Rows are points. To make a cloud, some directions were put in groups of two or more. Within a group, all points are equally far from the middle, so they leave a hole (a ring in 2 directions, a hollow ball in 3). The other directions are filled evenly. Then the cloud was stretched, turned, moved and blurred a little. Count the holes, and give their numbers of directions, smallest first.
(in the rows, 128 means zero)

Cloud (15 x 2):
[[ 67 102]
 [ 80 118]
 [123 151]
 [189 113]
 [139 160]
 [ 68 103]
 [159 106]
 [ 69 111]
 [126  90]
 [ 57 112]
 [ 87 102]
 [112 176]
 [123  58]
 [123 113]
 [144 144]]
Holes: 0

Cloud (22 x 3):
[[109 128 188]
 [ 82  96 158]
 [164  81  65]
 [174 101  95]
 [162  93  66]
 [ 90 152 178]
 [101 136 188]
 [160 110  68]
 [153 163  86]
 [102 149 193]
 [165  92 131]
 [179 129 111]
 [119  79 166]
 [ 89 158 141]
 [ 85 148 159]
 [175 109 115]
 [165  72 113]
 [ 78 108 138]
 [163 136  79]
 [164  93 133]
 [154  81 141]
 [ 79 110 148]]
Holes: 1 (2)

Cloud (28 x 4):
[[143 116  50 149]
 [198  78  85 162]
 [174 122 112  94]
 [131 119 142 109]
 [204 122 115 106]
 [127 200 119 116]
 [ 94 151  94 108]
 [145  39 121 146]
 [141 189 109  82]
 [197 121 107 176]
 [139 166 113 109]
 [153  81 145 108]
 [139  58 102 135]
 [116  85 170 158]
 [118 137 111  95]
 [128 111  78 166]
 [164 104  86 102]
 [129  72 160 170]
 [184 128 121  82]
 [150 165  60  77]
 [180 160  87  78]
 [122  96  72 120]
 [ 79  82  92  86]
 [ 91 167 119  97]
 [ 88 124 128 157]
 [132 184 129  97]
 [101 145 153  75]
 [142 146  65  93]]
Holes: 0

Cloud (54 x 6):
[[106  27 116 173 160 142]
 [171  94 154 119  52 146]
 [157  63 143 152 129 178]
 [ 91 103 151  88  82 146]
 [100 184 133 164 205 120]
 [187  71 173 196 125 128]
 [174  92 140 150  96 149]
 [123 173 135 121 153 130]
 [112  74 163 110 132 187]
 [ 58 146 147 140 134 166]
 [149  90 153 165 182 140]
 [175 115 159 189 115  95]
 [163 181 126  25 100 113]
 [186 134 180 133 144  87]
 [185  87 114 127 120 101]
 [117 216 100  65 113 107]
 [109 153  74 125 112 154]
 [112 108 118 101 125 131]
 [176 140 160 164 182 103]
 [ 99  84 127 147  92 138]
 [149 119 125  87 180  75]
 [144  77 145  84  70 155]
 [ 87 151 160 129 151  80]
 [107  90 182  85 162 116]
 [140 130 194 163 168 145]
 [ 92 170  60  52 168 130]
 [ 94  72  68 132  97 146]
 [111 101 120 177 195 109]
 [142  46 119 117 153 114]
 [118 178  84 117 101 121]
 [216 153 129 139  91 108]
 [130  60 171 146 115 119]
 [138 112 113 173 137  99]
 [ 98 118 184  98 100 163]
 [134 102 105 180  91 164]
 [166 107 151 115 160 121]
 [101 150 164 172 134 119]
 [147 125 126 148 112 165]
 [119 128 206 137  89 150]
 [134 103  93 190 126 137]
 [ 95  76  59 159 132 156]
 [155 112  45  91 178 110]
 [ 55 146 118 100 183 124]
 [116 158  67 132 138 150]
 [135 135 117 117 103 122]
 [ 92 168 113  82 191 118]
 [146 101 130 123  75 195]
 [ 99 181 129 151 221 121]
 [117 158  68 124 133 109]
 [126 189 131 175 123 121]
 [117 160 141  69 114 111]
 [129 179 105 128 172 158]
 [ 87 139 145 203 154 113]
 [104 189  54  66 124  90]]
Holes: 0

Cloud (106 x 9):
[[115 150 138  65 141  98 162  71 164]
 [135 130 102 103 126 136 181 111 167]
 [146 143 144 129  74 164 112 169 115]
 [125 180 132 105 127  87  96 110 180]
 [ 65 151 137 166 175 146 178 153 150]
 [128 114 140 134 141  94 195 139  90]
 [129 100 137 159  86 112 125 122 137]
 [135 161 157 168 164 179  94 132 184]
 [161 102 120 158 153 127 113 147 122]
 [143 150 125 110 171  72 160  98 161]
 [135 147 128 121 157 173  74 107 137]
 [144 137 116 200 175  95 126 124  94]
 [127 165 134 136 122 107 165 118 183]
 [144 109 195  84 133 137 100 132 126]
 [136  93 132 148 100 163 182 151  76]
 [118 154 122 140 154  26 115 145 160]
 [166 143 113 139  86 110 151 126 133]
 [ 85 176 130 103 188 162 130 114 182]
 [113 148 160 158 203 138 143 157 196]
 [107 156 173 154 167 178 113 176 190]
 [150 140 131 101 104  98 171 136 173]
 [134 137 131 110  93 158 181 110  88]
 [154  97 162 163 137  86  64 127  91]
 [105 107 117 134 190  95 159 107  99]
 [ 76 152 100 105  92 165 183 157 164]
 [127 162 120 171 186 136  93 121 182]
 [148 156 118 143 143 101 112 179 118]
 [140  93 174 146 122 114  79  86 132]
 [139 147 146 173 154 104 103 197 133]
 [112 145 126 240 133 155  99 147  89]
 [132  98 119 187  71 148 153 181 128]
 [111  93 127 200 135 163 150 123 119]
 [110 149 126  82 163 106 196 164 190]
 [147 128 169 172 121 167 107 164 163]
 [163 151 106 122 121 123 116 154 118]
 [ 90 151 125  97 148 174  99  96 161]
 [ 82 129  83 217 164 170 158 165 122]
 [ 81 107 125 131 150 153 104 134 109]
 [ 76 156 175 158 152 123 115 118 144]
 [168 137 205 129 139 165 109 123 141]
 [131 115 153 156  89 159 223 204  95]
 [108  68 118 102 158 156 135  99 125]
 [114 169 100 188  92  96 140 159  83]
 [171 159 177 125 112  87 151 119 138]
 [125 180 198 175  86 149 146 156 126]
 [147 115 111 148  91 145 169  96 111]
 [165 149 105 106 103 120 106  92  94]
 [176 138 147 114 105  82 137 183 148]
 [150 146 116 145 125 138 211 122  99]
 [178 119 183 163 133  75 119 114  92]
 [ 86 111  96 106 173 140 119 143 123]
 [134 126 131 140 134 206 187 106 158]
 [114 160  99 221  79 119 164 164 128]
 [152 172  84 157 138 115 154 149 124]
 [133 157 112 123 127  46 153 129 163]
 [130 139 139  81 122  85 188  93 130]
 [110 151 158 132 168 189 152 101 197]
 [160 134 186 138 105 157 142 191 169]
 [169 121 184  74 114  80 106 160 138]
 [ 84 162  92  78 150 132 188 157 176]
 [119 135 135 143 108 114 145 152  63]
 [120 224 131 155 122 128 137 156 159]
 [135 128 117  57 110 142 189 155 128]
 [165 116 167 176 111 114 165 111  95]
 [119 130 155 214 152  85 112 126 121]
 [138 153 202 178 104  91 135 148 118]
 [160 104  98 116  97 142 180 159 122]
 [101 107 123 171  81 128 191 163 121]
 [146 151 140 120 161  96 198 147 158]
 [134 189  93 132 125  88 110  97 115]
 [ 88 131  90 117 155  79 198 180 139]
 [154 168 164  91 118  49 117 150 135]
 [ 89 156 163 133 119  89 104 115 169]
 [ 97 105 183 138 148 122 122  81 121]
 [ 84 126 141 139 147 133  97 175 123]
 [132 106 146 155 104 200 201 182  97]
 [148 142  93  76 130 110 133 106  92]
 [ 93 151 129 152 103 209 171 122 129]
 [109 210 162 151  96 143 155 154 155]
 [128 130 141 171 110 102 153  85 124]
 [117  89 136 161 105 122 126 152 154]
 [159 103 138 177 137 132 157 200 130]
 [126 103 109 203 112 174 134 107  82]
 [171 134 119 129  88 130 108 137 111]
 [ 91 141  81  77 134 129 199 160 182]
 [152 100  88 125 157 130 108 110 120]
 [121 107 143 156 163 208 150 128  92]
 [153 147 144 124 120  58 187 159 143]
 [ 73 188 151 148 140 105 120 149 170]
 [107  68 147 132 147 105 125 135 145]
 [ 84 150  68 178 130 115  89 105 131]
 [124 132  62 133  91 173 168 180 150]
 [ 91 152 123  96 204 161 145 119 163]
 [ 99 150 101 148  73  96 156 167  80]
 [151 152 125 181  52 154 130 169 106]
 [127 127 137 249 140 141 147 133  99]
 [112 142  72 121  87  73 183 141  97]
 [119 137 139  78 144 100 138 123 202]
 [ 89 155 145 145 112 152 140  96 105]
 [111 116  95  96 146  86 186 183 111]
 [135 148 167 203  92 190 105 163 100]
 [102 149 147 176 173  87 161 188 178]
 [132 131 135 193  97 190 143 176  71]
 [109 130 109  65 108  97 187 132 179]
 [160  92 139 173 107  98 161 197  98]
 [125 101 142 118  91 169 163 137  83]]
Holes: 2 (3, 4)

Cloud (90 x 9):
[[117  91 137  79 102 148 192 174 101]
 [103 175 111 130 160 181  92  86  67]
 [178  64 144 139 118 101 111 143 146]
 [181 152  78 160  90 130 122 134  67]
 [208 125 147  96 161 103 137 119 129]
 [174 159 146 114 183 155 101  55 131]
 [137  82 108  68  95 135 161 108  96]
 [152 143 112 175 162 179 120 103 135]
 [159 112  83  55 135  88 164 178 104]
 [ 95 170 182  95 123 117  97  64 179]
 [131 123 123 154 157 142 125 137  43]
 [112 177 148  95  81 140 129 119 109]
 [154 183 118  60  92 146 140 127 110]
 [133 138  99   7 133 153 171 139  64]
 [143 146 113  49 118 171 120 149  77]
 [148 126 102 137 180 108 137 152  69]
 [154 117  62 129 109  73 134 151 139]
 [ 66 107 150  89 149 113 152 156 196]
 [127 149 101 124 103 104 184 175 113]
 [173 183 120  68 108 107 135 135 105]
 [165 159 141 138 102 112 164 107 185]
 [155 166 122  75 176  91  99  64 113]
 [199 125 108 152 162 115  89  56  96]
 [194 108 130 122 178 129 134 177 105]
 [124 136  92  60  80 135 197 146 140]
 [113 153 122 114 139 112 139 160  62]
 [153 105 109 139 138 169  91 144 116]
 [158  83 135 122 198  97 155 111 158]
 [142 160 125 120 132  92  46  30 120]
 [115 144 107 135 175 127  85  20  99]
 [203 122  86 112  88 111 158 159 106]
 [117  88 152  54 173 125  89 101 144]
 [ 61 106 159  68 133 121 126 132 136]
 [151 107 100 123  97  70 156  99  80]
 [197 123 104 144 129  72 108 114 175]
 [ 75 129 156 105 166 109 158 119 178]
 [135 146  95 110 121 182 143 158 146]
 [126 144 141 115 129 177  81  82 146]
 [148 163  64  88 140 103 114  51  77]
 [129 139 118  94 107 169  92 135 158]
 [135 111  89  87 114 175 143 104 111]
 [143 181 119  73 111 149  92 127  97]
 [107 174 152 157 102 117 114 120 214]
 [146 115  84 125 178  95  99 145  95]
 [207 125 115 116 129  64 115 121 102]
 [181  77 105 147 174  86 125 124 122]
 [166 128  99  79  92  92 156 204 137]
 [121 158  84 119  69 141 124 117  94]
 [123 121  99  82 147 159  74 100 131]
 [121 157  88  93 143  96  91 150  69]
 [130 151 167 182 158 154  92  96 137]
 [184 120  82 171 149 106 117 121  41]
 [118 172 113 130 127 152 114  45 165]
 [151  62 133 115  98  97 140 151 118]
 [ 87 110 150  42 166  98  99 101 124]
 [142 146 138 156 125  96 147 184 183]
 [165 144 135 130 147  47 131 136 161]
 [115 146 152 111 135  83 174  67 180]
 [149 116 124  53 159 138 149 178 160]
 [142 152 143  72 203 134 111 102  94]
 [114 118 180  97 166 123 112  70 238]
 [117 196 111  83  78 129 149  98 117]
 [124  99 172  52 121  93 138 161 134]
 [136 166 154  82  88 158 135 117 103]
 [162 156 120  87  69 129 121 118 106]
 [103 192 128  71 118 121 150 146 109]
 [135  89 108 171 116  98 121  94 162]
 [198 113 112 160 160  95 137 165 102]
 [ 64 133 147  35 131 133 142  73 140]
 [142  78 156  88 147 153 168  88 174]
 [150  95 105  79 179 157 134 164 101]
 [129 103 168 160 178  90  98  95 132]
 [111 193 156 121 132 158  93  67 146]
 [ 80 107 113  46 110 154 135 116 135]
 [171 120 154 152 141 116 167  87 189]
 [131 120 161  66  99 162 187 106 153]
 [152 138 150 146 154  72 121  36 139]
 [108 137 119  18 128 133 146 149  77]
 [161 121 104 150 150 100 135 181 180]
 [119 113 157  50 163 136 110  79 193]
 [166 138 148 171 188 123  67 111 121]
 [ 94 120 115 148 174 125 119  85 108]
 [122 123 129  85  70 136 147 110  95]
 [140 144 122  50 165 177 108 103  78]
 [176 143  72 150 180 144 118 109  91]
 [144 161  66 120  86 113 109 101  48]
 [164 121 131 155  81 122 165 144 151]
 [137 130 141  71  71 120 141 102 167]
 [126 155 160 166 138 143  85 101 220]
 [131 134 167  96 153 193 165 166 142]]
Holes: 1 (8)

Cloud (89 x 9):
[[149  74  97 158 200 134 102 134 148]
 [107 139 124 166 143 189 172 119  99]
 [164 133  74 185 114 131 144 106 196]
 [142 115 121  62 125 114 204 130 122]
 [144 158  91 119 157 195 109 125 155]
 [123 149 227  94  51 129 161 113  96]
 [127  77 152 184 116 154 108  87  24]
 [ 94  97 107 169 150  87  85 123  71]
 [111  79 104 136 161 108  94 162 153]
 [ 70  72 156  80 105 142  45 159 103]
 [109  74  74 130 207 120 128 160 118]
 [ 97 136 120  71 133  74  88 121 132]
 [134 139  37 135 104 130 152 145 117]
 [101 126 180 153  92 159 124  84 148]
 [114 111 130 178 190  61 129 138  81]
 [133  41 188 148 144 200  78 114 118]
 [120 110  99 167 160 116  81 112 139]
 [141 126  65 154 158 134 113 111 121]
 [127 122  94  99 137 139  82  90 114]
 [139 131 176 143  88 119  63 165  36]
 [136 131 112 156 160  96  54 180 133]
 [110 108 130 169 110 209 133 114 128]
 [ 57  82  94  99 133 107 131  49  53]
 [108  94 132 111 165 156 141  87 172]
 [180 140 125 160 165 133 121 132 165]
 [ 67 146 142 142 128 172 149 103 193]
 [105 152  95 142  89 107 135  89  81]
 [ 97  79 154 114 108 138 122  94 103]
 [122 123 109 112 172 108 124 117  97]
 [157 114 127 131  90 149 125 116 144]
 [ 64  99 106 123 198 117 152  61 132]
 [136 150 167 149  62 156  89 117 148]
 [ 40  85 163 124 120 160 128 122  77]
 [127 104 185  96 102 149 169  89 159]
 [121 147 155 136  78 109 111 195  88]
 [127 140 149  77  77 195 121 141 138]
 [198  96 150 145 189 140  93 156 117]
 [137  77 151 199 170 166 162 132 147]
 [105 174 118  95  69 104 138 180 147]
 [125 134  74 112 153 189  77 145 114]
 [150 120 162 103  64 142  95 176 131]
 [ 93 102 122 140 113 125 126  67  33]
 [176 152 130 154 179 108 179 147  82]
 [ 89  93 138 117 198  87 105 167  75]
 [147 105 131 113 168 177  68 165 118]
 [111 161 128 169 140 170 185  97  76]
 [ 63 144 133  74 118 197 173 113 176]
 [151  83  84 108 166 143  75 151  98]
 [112 135  85 109 117 167 170  77 157]
 [142  75  90 126 192 132 120 125 182]
 [ 62 139 132 123 134 121 111 195 170]
 [128 114  92 101 125 104  86 142 180]
 [106  84 118 109 104 156 182  82 101]
 [209  94 125 189 115 145  86 124 129]
 [143 139 142 195 117 110 122 205 164]
 [117  91 161 183 140 204 138 102 164]
 [ 96  76  89 172 195 196 115 110 116]
 [182 129 159 128 168 135 178 121 129]
 [120  55 148 134 155 125  31 133 125]
 [189 117 184  99  77 124 186  93 108]
 [138 134 155 114 141 207 110 190 173]
 [200  83 157 168 124 176  63 114 137]
 [ 94 139 167 151 149 160  77 160 114]
 [124 150 153  87 133 103 160 172 154]
 [194 153  89 185  93 134 173  71 146]
 [105 138 118 104 130 202 162  93 204]
 [129  94 154 139 103 107  71 144 148]
 [114  72 115 159  95 183  77 120 182]
 [ 79 104 105 127 142 155 174  70 158]
 [176 103 154 124 103  98 185 128 130]
 [192 111 176 161 151 185 130 190 190]
 [119 105 128 143 122 102 209 107  91]
 [ 87 139  63 146 142 154 200 137 206]
 [134 151 166 149 134 145 163 179  86]
 [ 83 106 162 105 112  89 100 122 102]
 [132  92 176 156 120 115 111  72  41]
 [ 91 115  99 125 119 136 120  74  58]
 [106 131  63 145  93 152 152  75 198]
 [166 141 144  93  60 163 165 119 143]
 [155 140  74  90 126 176  90 132  96]
 [206  66 138 178 136 139 109 153 173]
 [197 120 140 151 154  76 108 151 141]
 [175 133 158 173 148  99  82 157 133]
 [ 83 150 107 116  95 100 123 206 132]
 [112  88  83 111 210 134  90 167 131]
 [114 107 175 176 110  64 185 153  97]
 [123 159 135 118 127 127 139 158 196]
 [136 113 101 167 191 172 165  81 128]
 [117 119  80 113 126 145 187 148 181]]
Holes: 0

Cloud (91 x 9):
[[115  87 114 161 105  65 125  60 223]
 [115 132 215 163  80 158 117 146 164]
 [125 134 149 112 127 100 123 213 152]
 [122  59 110 194  63 102 149  55 179]
 [162 122 177 101  82  85 152 162 117]
 [ 81 107  97 206 134  90 150  70 124]
 [153 178 194 167 139 115 110 156  84]
 [143 118 153 107 182 135  96 178 122]
 [173  60  83 159  74 118 133 107 130]
 [128  68 125 159  71 114 128 120 138]
 [ 99 119 140 121  71 107  91  86 175]
 [139 111  95 132  56 162 186 111 118]
 [117  77 145 124 121 161 102 179 169]
 [101  99 166 183 116 136 144 147 196]
 [118 168 177 149  67 138 159 136 159]
 [ 55 160  88 175 108 149 160 143 147]
 [ 72 102 153 222  92 105 144  67 147]
 [180 152 132 189  74 110  74 154 113]
 [137 167 128 139 101 150 147 126 164]
 [ 94 112 127 101 140 151 104 105 134]
 [ 88 141 131 196  55  82  91  83 218]
 [213 152 131 161  85  85  68 156 168]
 [123  93 153 136 170 121 141 115  43]
 [159  89 101 128 132  86 192 137 129]
 [143  97 119 136 151  97  98 127 172]
 [131 202 150 172 103 119 100 139 173]
 [ 84 145 172 166 155 120 160 122 150]
 [148 166 223 138  93  75  97 135 137]
 [135 131 122 122  53 143 177 123 109]
 [141  90 163 136  89 187 126 141 117]
 [195 144 152 155  69 145 127 181 132]
 [137  53 126 172 111 175 176 101 106]
 [183  81 138 114 103 101 188 125 105]
 [119  32  82 161 127 110 176  81 178]
 [116 137 131 161  92 107 150 119  75]
 [104 118  75 155 123 141 127 142 101]
 [116  84 121 122  96 110  78  78 151]
 [168  96  98 148 127 120 158 137  84]
 [156 132 168 214 122  73 141 142 147]
 [136  88  88 178 118  70  87 118 183]
 [145 104 129 146 111  78 102 179 123]
 [109  86 162 153 134 157  80 119 120]
 [126  74 127 181 128  74 168 143 156]
 [169 105 115 128 114 124 167 158 186]
 [ 91  74 122 133 163 108 197  98 149]
 [133 144 116 114 114  84 128  86 184]
 [141 142 157 132 121  63 154  78 154]
 [137  56  58 146 106  85 112  80 195]
 [146  73  70 109 141  90 119 127 133]
 [182 148 139 161  79 110 120 207 124]
 [ 92 135 220 168  65  96 160  71 130]
 [204 105  81 132 120  77 132  89 120]
 [127 107 162 202 141  52 147 116 150]
 [123  79 101 109 131 134  97 154 114]
 [105 178 169 182 102 154  91  74 112]
 [156 174 171 118 123  71  94 120 101]
 [191  97 139 188 108  83 123 133 128]
 [ 97 155 224 171 103 146 154 137 158]
 [123 203 193 170 101 145 105 133 140]
 [132 164 162 189 142  93 168  90 136]
 [146  65 150 172  97 107 144 100 105]
 [104 114 112 152  92 139 163 133 200]
 [163  79 122 150 136 142 198  98  58]
 [ 96 126 105 145 147 113  96 133 133]
 [131  66 116 135 145 130 157 156 171]
 [139 162 125 118 163  94 129 130 100]
 [186 123 173 169  79 158 145 186 112]
 [154 137 149 165 105  46 143  74 113]
 [ 76 133 119 184 160 104 132  37 153]
 [121 130 193 100  87 121 114 147 183]
 [125  60 142 136 138  67  92 125 165]
 [ 67 135 124 187 114 149 162 109 157]
 [110  94 146 208  97 129 106  86 137]
 [169 101 106  94 124  38 122 107 141]
 [139  66 111 177 146  54 146  58 194]
 [130  96  78 166 100  54 155 134 191]
 [142  89 160 162 119  38 135  77 105]
 [127  97 143 169 136 144  90 147 185]
 [ 99  73 101 206 118 107 142  43 164]
 [139  60  80 143 178 139 190 127 129]
 [166 151 163 124 166 149  92 128 131]
 [124  86 136 125 148 111 127  64  55]
 [159  94 102 182 122 127 134 169 104]
 [219 109 156 156 118 127 118 144 142]
 [185 146 121 138 122 181  99 163 172]
 [176 116  86 148 132 117 139 178 154]
 [159  48 129 112 143  55  94 115 133]
 [177 107 188 126 142  71 104 126 134]
 [185 102 172 113 117  66 122 115 135]
 [100  98 161 204  71  93 165 108 116]
 [110 124 108 149 169 131 137  57 151]]
Holes: 1 (3)
